Each row of a before or after table is a point. The points were changed in one or more steps. Then noise was added and the rows were shuffled. The steps act on columns, c1 being the first. What was done? A step turns or swaps two columns, mirrors them in a line or flattens them onto one, adds a multiple of one to another, or multiplies or shifts one. Angles are multiples of 10 degrees, from the lower column toward the higher: turns from -170 to 170, lines from 10 to 170 but not 90. Use the fewest steps. Two steps may share a column if one is a turn and the other turns, adds or multiplies; they go together, in the order done. Otherwise the lowest column goes first.

Before:
-20 0

48 -26

8 -32

-31 -68

66 6

-12 -69

-41 38

33 -40

-48 18
After:
-11 -56

24 23

-40 53

8 -17

-3 54

16 49

11 -50

65 24

73 7
Steps: turn c1 and c2 by 120 degrees

Before (9 x 4):
-31 -32 -30 18

-4 -44 68 -29

7 15 -23 12

-65 -75 53 -36

-6 -20 64 -62

88 -23 -44 -15

26 43 -5 13

26 -16 71 -61

14 -36 -11 44
After:
-72 -26 72 15

-22 -24 68 -63

-22 -25 75 -18

-13 9 -17 36

37 -1 2 29

-44 -22 62 -45

14 8 -27 4

56 11 -29 -66

25 3 -20 -8
Steps: turn c1 and c4 by -40 degrees; flatten c2 and c3 onto the line at 110 degrees

Before, 14 rows:
-10 -5 24 -16 -2 18

-23 -9 -17 -19 31 23

38 -6 28 -45 -53 -24

-10 15 7 -3 -20 -16

17 -27 51 -7 10 -10

-1 17 31 3 -14 -26

-36 -22 39 -14 -18 -44

-12 6 -41 26 12 14

-37 1 -52 4 60 6

-4 -18 19 28 -45 -11

-8 -7 16 -3 -14 5

30 -26 45 -15 -16 -28

-21 -14 9 4 -19 -17

-13 -22 -15 33 -2 -14
After, 14 rows:
-19 -7 4 -3 -15 -18

76 -24 -28 -17 -15 -41

-89 -23 -46 -17 -17 -39

-10 -15 -12 28 -44 -20

-24 -4 16 -18 -3 -26

-31 -22 -14 34 -3 16

96 -6 -22 -44 -53 -29

-91 1 7 5 60 52

43 -28 -12 -7 10 -47

-53 -14 -17 5 -17 -7

-30 4 16 25 13 40

0 19 -26 4 -15 -32

-26 14 -16 -5 -21 -6

-57 -9 23 -22 32 19
Steps: multiply c1 by 2.5; turn c3 and c6 by -90 degrees

Before:
-1 -37 14 38 -12 3 -21 29 0

40 -11 -3 13 -30 -19 4 -40 15

2 -22 -11 4 0 11 4 29 -16

0 -95 -10 9 -28 -21 1 33 -10

3 -7 -6 5 -53 1 5 -7 15

-1 -6 2 26 -2 -31 3 14 -10

24 -7 49 12 -12 -26 2 -49 -3

29 3 -12 -3 -1 -9 11 20 13

22 16 16 8 -11 -16 -1 24 5

0 18 -7 8 -1 21 3 32 0

7 -36 -4 -1 -24 -20 -38 5 -11

22 16 -4 0 -11 19 -2 40 -18

7 5 -8 49 -28 -13 13 24 -16
After (13 x 9):
3 -2 -8 5 -53 0 3 10 15

-1 46 26 38 -11 3 -3 10 1

24 -32 23 11 -11 -26 -44 37 -3

22 21 -1 -1 -10 19 5 -38 -18

-1 15 -2 26 -2 -32 -3 -4 -10

8 15 -15 49 -28 -13 1 -19 -16

1 13 -6 8 -1 21 4 -35 0

28 14 -16 -3 -1 -9 5 -15 13

1 37 -10 4 0 11 7 -1 -17

40 -24 -5 14 -30 -18 2 34 16

22 8 8 8 -10 -16 -14 -27 5

0 87 -6 8 -27 -21 8 52 -10

6 27 31 -1 -25 -20 23 24 -11
Steps: turn c2 and c8 by -130 degrees; mirror c3 and c7 in the line at 150 degrees

Before:
-14 -3 11 17 4 2 -31 -25 4 -3 9 -64

5 -20 -5 -14 -1 -2 -26 -8 18 10 5 39

6 -18 6 -18 -27 12 -32 -19 -23 -26 8 -6

26 0 32 11 -27 13 -15 1 9 -25 2 -2

9 35 -4 -21 -17 -4 27 -7 -5 -15 7 26

0 -22 41 -31 -15 0 26 6 -21 27 -28 50

-1 3 54 -6 20 3 -18 15 -33 54 13 38

-18 -5 33 -36 -5 10 33 -20 17 -1 12 47

10 48 -5 -19 5 84 -41 41 11 24 7 48

76 2 2 -21 6 11 31 -18 16 27 -13 -42

-14 -22 3 7 -22 13 32 13 7 -29 13 -10

-15 44 -1 17 -95 10 -4 12 15 -9 2 -3

-1 15 -4 -9 -1 22 27 -18 -11 -23 -36 37

-1 -20 15 -35 10 7 -46 22 7 -23 -17 10
After, 14 rows:
7 42 -2 17 -97 12 15 16 15 -8 2 -1

21 12 -6 -10 0 17 -18 -25 -10 -25 -35 38

18 -24 41 -30 -18 -4 -19 5 -18 30 -30 50

-25 8 4 -17 7 15 -76 -25 19 23 -12 -37

37 -3 33 -36 -3 11 -4 -20 17 2 10 49

-33 -18 14 -36 8 12 27 25 10 -26 -16 11

15 32 -3 -22 -14 -6 -23 -10 -6 -15 9 27

-39 49 -3 -20 5 87 18 51 10 27 7 49

30 -25 1 6 -23 12 -7 15 7 -30 12 -8

-14 -4 10 15 4 3 29 -34 3 -4 10 -61

-24 -19 -4 -11 1 0 11 -9 18 9 10 38

-25 -18 5 -18 -24 13 15 -28 -25 -22 10 -4

-13 3 54 -5 24 2 12 16 -37 54 12 36

-28 1 31 10 -28 13 -13 4 7 -24 2 -3
Steps: turn c1 and c7 by -130 degrees; multiply c8 by 1.3

Before, 9 rows:
18 28 28 -30 16 15 16 -65 13 1 -24 -22 -14 -72

26 -6 -16 62 -88 24 2 38 -81 -33 26 -13 47 -22

-32 2 30 41 2 -51 -23 56 -8 -71 16 -37 6 57

27 31 4 -43 20 -58 57 -48 86 30 -46 -14 65 -78

-19 -29 19 92 -56 30 3 48 -39 4 4 -66 -4 71

28 58 20 -68 22 -30 71 -35 15 50 -3 29 25 -36

60 20 -5 -19 69 10 44 5 24 12 -29 0 37 -52

76 88 9 -18 24 -44 34 -46 24 18 -63 -15 18 -34

29 9 -37 74 -53 14 -21 27 -8 11 61 -12 -15 -10
After (9 x 14):
18 -2 28 -31 14 -19 16 -64 13 2 -22 -21 -29 -71

27 0 2 -44 21 -58 -57 -47 86 31 -44 -16 48 -88

59 0 -6 -17 71 -46 10 8 25 10 -29 -1 26 -57

30 0 -36 72 -53 20 13 26 -6 9 60 -10 -15 -7

-31 -1 31 39 0 21 -50 55 -9 -71 17 -35 16 59

27 1 -17 61 -90 -4 25 36 -82 -32 26 -12 41 -32

78 0 9 -19 23 -34 -45 -45 24 18 -63 -16 12 -37

28 0 18 -67 21 -72 -28 -36 16 48 -3 28 20 -41

-21 -1 18 92 -55 -3 29 49 -40 3 2 -64 7 70
Steps: multiply c2 by 0; turn c6 and c7 by 90 degrees; turn c13 and c14 by -10 degrees

Before (12 x 20):
53 -23 70 44 74 -63 -59 -31 -49 -31 5 37 8 47 49 -5 -23 -46 23 -19

44 15 16 -34 80 -61 52 -30 24 12 14 9 6 -22 -6 -46 25 -23 -70 27

-24 11 10 -37 -47 54 -13 52 43 -29 36 -19 -13 -50 24 -89 -74 82 -24 53

36 -7 -6 -18 49 9 23 -13 29 -57 73 -9 54 7 52 17 -54 -22 -62 2

-60 32 -46 -18 -28 23 43 -68 28 -19 -16 35 24 -5 40 47 37 -6 3 37

-13 26 -22 -32 66 15 59 12 -39 -1 39 20 -38 14 26 -58 -67 44 32 89

64 -66 42 -16 47 26 -44 -13 -3 18 44 48 -31 19 -9 5 29 80 15 2

-37 21 73 23 -38 35 -15 -32 -46 57 10 -32 -4 -3 9 -66 27 20 -29 -7

-59 -90 -22 39 24 -65 -3 57 28 61 4 57 -36 -13 -70 -59 -26 5 -57 8

-14 38 -28 62 -23 -66 24 -17 -16 -45 95 24 70 9 -16 20 7 -3 -22 -23

-61 -26 15 22 -3 42 17 -69 22 -45 0 2 -25 -38 -55 -63 -4 -36 1 32

-62 10 49 -24 -27 -53 -19 42 -22 -18 -30 -12 -6 10 -51 -10 35 -52 -18 59
After:
-66 14 11 -33 78 8 55 -33 23 -58 14 9 -20 -20 -5 -7 24 7 -73 25

-36 -24 73 42 77 -30 -57 -31 -46 -62 7 38 -40 45 44 -35 -23 7 21 -16

-9 -9 -8 -20 50 -58 22 -13 29 9 76 -8 -26 8 54 -40 -55 55 -61 4

-35 26 -19 -30 63 4 58 13 -35 17 41 20 43 12 23 51 -69 -36 34 89

-30 22 76 25 -36 62 -12 -33 -47 37 12 -28 19 -2 10 70 26 -4 -26 -6

29 10 48 -24 -29 -20 -17 40 -21 -53 -30 -11 -51 10 -52 54 30 -6 -20 58

24 36 -30 62 -22 -42 23 -19 -14 -68 96 29 -1 7 -16 -4 8 68 -16 -22

-5 -25 15 23 0 -41 17 -74 19 42 3 0 -38 -43 -56 87 -2 -25 -2 30

-12 -90 -18 40 25 61 -2 61 29 -66 1 55 5 -13 -72 85 -28 -32 -57 10

74 31 -45 -21 -25 -23 44 -68 29 26 -19 34 -9 -8 39 13 38 20 5 39

-55 14 12 -38 -49 -28 -12 51 40 57 33 -16 77 -50 24 71 -79 -17 -28 52

-39 -63 43 -19 48 14 -47 -12 -3 28 46 52 81 17 -13 -53 29 -29 12 4
Steps: turn c1 and c16 by -130 degrees; swap c6 and c10; swap c13 and c18

Before, 14 rows:
-39 -18 1 9 0 35 -26 -28 29 -4 15 11 -28 -9 -5 -6 -41 -6 41 -5 -14 -12
 -50 -12 -2 14 11 10 -4 -11 -5 49

-17 -60 -38 18 1 35 32 37 -1 50 -35 5 18 -28 -15 -37 58 0 3 -7 25 20 90
 37 47 -58 -10 -18 13 72 27 20

-56 -27 0 21 -3 8 -18 2 -1 -9 36 30 -37 18 47 -21 -31 -21 31 16 -47 -9
 -17 -64 16 8 -19 -10 -24 -20 3 -10

-14 -5 -22 1 23 -7 -15 33 -1 37 -32 -10 16 -5 -29 -4 19 -37 26 -4 9 37
 66 -7 37 -71 0 -29 34 60 -17 5

-21 -2 2 4 0 32 -7 0 -29 32 14 39 -11 10 26 -46 -38 16 65 25 8 10 -30
 -42 -8 -25 15 11 -17 -40 11 1

-12 22 12 34 8 26 -41 -13 -17 -1 17 70 -33 16 41 4 -54 0 47 -3 -32 -59
 -13 -32 15 11 33 33 -24 -3 -14 6

-38 11 -31 26 4 32 -30 25 18 6 35 24 -34 3 2 -21 -17 18 26 -19 4 -25 -26
 -65 -19 22 12 29 -32 -34 -27 -2

-16 -60 -25 28 5 -18 -28 34 -21 22 -49 16 26 -3 -20 3 71 -25 15 -7 30 3
 48 36 26 -91 -28 -24 7 21 4 9

52 12 8 9 20 -16 48 -32 30 2 -2 16 -5 -50 14 -13 9 50 -10 -54 -31 17 39
 6 -37 -50 7 50 46 -40 32 -6

-2 -53 -31 11 68 21 -28 27 -10 13 30 -11 10 5 2 -17 29 -11 -8 3 18 11 35
 42 18 -75 -7 -16 27 44 -7 -3

39 -13 12 26 3 3 25 -2 24 21 7 61 17 -30 1 -2 -12 8 -16 -49 -27 49 26 35
 -51 -5 43 24 47 -42 24 -45

-19 -4 -4 25 34 6 2 1 -19 8 7 22 -33 -10 -14 -16 -25 -9 15 36 4 -30 -29
 -57 -14 20 22 -3 -16 -21 57 -15

34 -4 -7 8 18 -3 48 13 95 15 -49 35 21 -16 26 -5 -3 60 -9 -18 -8 9 10 35
 5 -30 19 26 55 -16 6 -25

33 5 -34 -25 -13 -23 41 -19 27 -9 -5 19 -7 -46 16 -12 -21 21 -6 -44 -3
 -15 38 72 -20 -25 25 18 69 -31 -27 -47
After, 14 rows:
40 -12 11 27 6 4 23 -2 26 22 4 -4 16 -42 1 -2 -14 10 61 -49 -25 50 27 36
 -53 -1 42 25 48 -41 21 30

-12 -3 -23 2 23 -8 -15 36 -1 35 -11 -21 17 7 -30 1 18 -40 -17 1 10 35 68
 -5 37 -71 0 -28 32 60 -17 3

-14 20 13 35 8 27 -42 -13 -16 -2 5 -71 -34 5 40 3 -54 3 49 -5 -30 -59
 -12 -33 13 10 32 32 -24 -5 -15 -15

-13 -57 -38 19 1 35 34 37 2 51 -11 -6 21 19 -14 -33 62 -2 6 -6 27 21 92
 38 45 -60 -11 -16 15 74 26 30

-1 -52 -29 9 65 21 -27 27 -10 13 8 12 11 -3 2 -16 32 -13 -6 4 18 9 36 43
 17 -75 -7 -16 27 45 -9 -6

-21 -3 0 5 1 31 -7 2 -30 35 5 -74 -12 0 23 -48 -38 22 17 28 8 10 -32 -43
 -8 -29 13 11 -16 -43 11 -9

-14 -59 -24 29 6 -18 -29 31 -23 23 -21 -22 27 6 -19 6 69 -23 11 -5 28 5
 46 36 25 -92 -29 -25 8 22 5 1

-20 -3 -3 23 34 6 1 2 -17 9 5 -21 -34 -15 -15 -14 -23 -8 13 33 1 -37 -28
 -54 -13 20 22 -7 -19 -22 56 13

33 8 -34 -25 -13 -22 41 -19 30 -11 -3 1 -10 -47 16 -11 -21 22 21 -45 -5
 -18 35 71 -22 -24 27 17 71 -32 -26 46

-37 10 -31 26 4 32 -28 26 20 6 13 -33 -33 -5 -1 -21 -20 18 12 -18 2 -26
 -26 -63 -19 23 11 29 -32 -35 -26 -1

-57 -28 0 16 -4 10 -17 3 -3 -10 16 -39 -40 -14 46 -20 -30 -22 16 17 -48
 -8 -15 -66 17 7 -22 -9 -27 -23 3 -19

50 10 6 11 19 -14 48 -32 31 2 -1 5 -7 -6 14 -14 10 52 18 -53 -31 18 40 7
 -38 -48 10 52 46 -39 33 50

34 -5 -7 8 15 -5 45 14 94 17 -21 -3 21 -24 27 -7 -2 63 35 -19 -9 7 11 34
 6 -33 17 23 54 -15 6 18

-36 -21 0 10 -2 35 -28 -28 30 -4 6 -41 -27 50 -5 -7 -41 -4 -3 -5 -13 -15
 -50 -13 0 15 10 10 -6 -9 -7 11
Steps: multiply c11 by 0.4; turn c12 and c19 by 110 degrees; turn c14 and c32 by -90 degrees
